Each row is a point. The ring and each string are closed loops that go straight from each point to the next, and from the last back to the first. Before rounding, they use only three directions, however many columns there are. How many times does the string pass through the ring? Passing back the other way cancels.

Ring:
[[48,-34,-21],
[14,-17,31],
[-32,-9,34],
[-38,-13,11],
[-2,-33,-43],
[41,-40,-47]]
String:
[[17,-13,1],
[28,-43,-10],
[70,-70,-19],
[67,-40,-10],
[46,-2,5],
[46,-2,13],
[12,13,15],
[12,-17,5],
[21,-39,15],
[14,-43,20],
[1,-45,45],
[-32,11,71],
[-33,20,49],
[-14,10,16],
[-6,-28,6],
[-27,-43,24],
[-44,-19,40],
[-20,-33,20],
[-2,-30,4],
[-12,11,17],
[-16,18,29],
[6,-31,4],
[18,-55,20],
[33,-47,36],
[30,4,38],
[20,5,15]]
Times through: 3
String:
[[-7,-12,2],
[-39,26,15],
[-54,-25,-10],
[-23,-48,-27],
[2,-53,-25],
[-6,-15,-18],
[-10,-3,-35],
[16,-57,-75],
[27,-65,-59],
[21,-46,-32],
[17,1,-28],
[56,-36,-61],
[74,-66,-62],
[49,-62,-34],
[15,-26,-9],
[19,15,5],
[20,-22,-2],
[23,-38,-2],
[10,1,16],
[10,9,40],
[13,-27,51],
[5,-38,27],
[-1,-24,15],
[-17,9,28],
[-48,24,60],
[-48,-28,44],
[-22,-34,11]]
Times through: 5

Ring:
[[-38,42,-41,3,3,5],
[-23,48,-25,34,-30,24],
[5,13,0,45,-55,32],
[24,-15,6,34,-57,33],
[38,-41,-9,0,-37,28],
[24,-41,-29,-31,-4,13],
[-2,-25,-37,-38,16,-3],
[-33,18,-42,-18,18,-6]]
String:
[[44,-38,-37,-27,-18,35],
[39,-62,-24,-37,-7,14],
[15,-60,-7,-26,-3,-7],
[1,-16,-18,-4,-12,7],
[6,-13,-41,-27,3,13],
[-2,-21,-53,-52,28,-1],
[-20,-24,-44,-54,40,-22],
[-31,-13,-38,-40,35,-24],
[-42,13,-56,-43,43,-19],
[-23,27,-54,-19,13,9],
[-10,5,-25,0,-10,9],
[-28,12,-21,3,-3,-4],
[-53,50,-35,10,6,-5],
[-55,90,-58,19,-1,18],
[-21,60,-53,14,-16,33],
[-14,29,-28,17,-22,21],
[-11,13,-16,19,-25,15],
[-18,21,3,44,-41,14],
[-8,47,-4,66,-65,40],
[9,41,-21,48,-60,53],
[15,19,-10,43,-59,45],
[28,-8,24,64,-84,42],
[35,-31,32,55,-81,35],
[48,-23,2,34,-70,50],
[20,-4,-25,7,-32,33],
[7,-19,-8,7,-26,12],
[12,-22,-10,4,-26,15],
[31,-21,-31,-11,-25,33]]
Times through: 1

Ring:
[[6,-2,-12,12,-18,-18,8,-3,23],
[-1,-4,-31,22,-14,-26,1,5,38],
[-5,-4,-47,10,-6,-16,9,20,33],
[-9,-2,-39,-3,0,-1,13,23,19],
[-16,-1,-14,-11,3,16,10,16,1],
[-14,1,16,-18,1,29,10,4,-17],
[3,4,35,-34,-7,32,24,-6,-34],
[16,5,35,-38,-14,25,32,-9,-34],
[19,3,22,-25,-18,8,29,-9,-18]]
String:
[[-20,-1,33,-2,-2,25,-4,-10,-12],
[-15,-3,4,11,-6,3,-5,-3,11],
[18,5,21,-48,-10,27,41,2,-36],
[46,12,50,-95,-17,48,75,-3,-79],
[34,9,51,-66,-18,36,54,-12,-60],
[22,5,47,-36,-20,21,32,-18,-36],
[53,10,36,-76,-26,25,70,-7,-57],
[28,4,11,-40,-18,10,43,0,-24],
[6,1,-2,-14,-11,4,20,3,-2],
[-5,-3,-2,12,-12,-7,1,-4,17],
[25,3,-10,-30,-17,0,39,7,-8],
[5,-1,-12,-4,-13,-6,16,4,10],
[3,-1,-14,-2,-11,-6,14,5,12],
[22,0,-41,-13,-17,-20,33,16,19],
[3,-5,-60,24,-14,-37,7,17,52],
[-29,-10,-45,59,-7,-35,-30,6,67],
[-19,-6,-31,32,-6,-18,-12,8,41],
[-19,-5,-14,23,-5,-7,-10,2,28],
[-19,-5,-24,23,-3,-9,-9,8,31],
[4,0,-19,-19,-6,6,25,15,1],
[14,3,-44,-50,0,16,50,37,-11],
[-1,1,-36,-36,4,19,34,33,-6],
[9,4,-21,-51,2,27,45,28,-23],
[-1,3,-10,-39,2,28,32,21,-20],
[-18,2,4,-32,10,40,18,17,-24],
[-31,-3,12,9,5,20,-12,1,3],
[-28,-4,7,24,-2,5,-18,-4,17],
[-34,-3,27,19,2,19,-21,-10,4]]
Times through: 2

Ring:
[[14,19,3,-11,34,-5,-28,1,-45,1,-29],
[37,15,-14,-23,-11,-36,-10,21,-51,7,-40],
[36,0,-26,-26,-53,-54,8,37,-27,-6,-36],
[16,-7,-20,-14,-52,-43,7,34,4,-22,-22],
[-23,-12,2,3,-5,-6,-12,12,32,-41,0],
[-38,-9,18,6,45,18,-30,-8,18,-42,4],
[-22,6,20,0,65,20,-38,-13,-16,-22,-9]]
String:
[[31,20,-2,-24,30,-19,-25,6,-71,12,-41],
[38,-8,-14,-50,5,-51,-7,22,-87,1,-47],
[51,5,-21,-44,-16,-56,-3,29,-82,11,-52],
[52,-18,-27,-63,-27,-77,8,38,-94,2,-54],
[34,-20,-19,-51,-18,-62,3,31,-69,-10,-42],
[21,24,-8,-1,-9,-15,-15,15,-15,0,-27],
[9,10,-4,-6,0,-14,-16,12,-13,-11,-22],
[22,38,-5,10,-2,-2,-22,9,-10,8,-27],
[34,37,-5,-6,14,-11,-25,7,-48,18,-38],
[23,-5,1,-45,49,-29,-24,5,-95,0,-42],
[1,-6,7,-26,46,-12,-26,1,-52,-15,-25],
[-2,14,4,3,19,2,-24,3,-6,-13,-16],
[-13,-10,9,-15,38,-4,-24,0,-22,-27,-13],
[-44,-32,25,-19,80,11,-34,-14,-20,-49,0],
[-39,-35,18,-21,57,0,-25,-5,-13,-51,-1],
[-17,11,10,12,24,12,-27,-1,15,-24,-5],
[-23,33,15,37,26,35,-36,-9,43,-18,2],
[-34,21,18,33,35,36,-36,-11,44,-28,7],
[-10,11,6,8,16,5,-23,3,10,-21,-9],
[-38,-35,16,-20,51,-2,-23,-3,-9,-51,-1],
[-16,4,10,3,30,8,-26,-1,2,-25,-8],
[-13,34,13,28,32,29,-36,-9,20,-11,-6],
[-8,34,12,24,34,26,-36,-8,11,-7,-10],
[-1,24,7,9,28,10,-30,-2,-7,-8,-16],
[10,44,10,14,42,20,-39,-9,-22,10,-23]]
Times through: 2
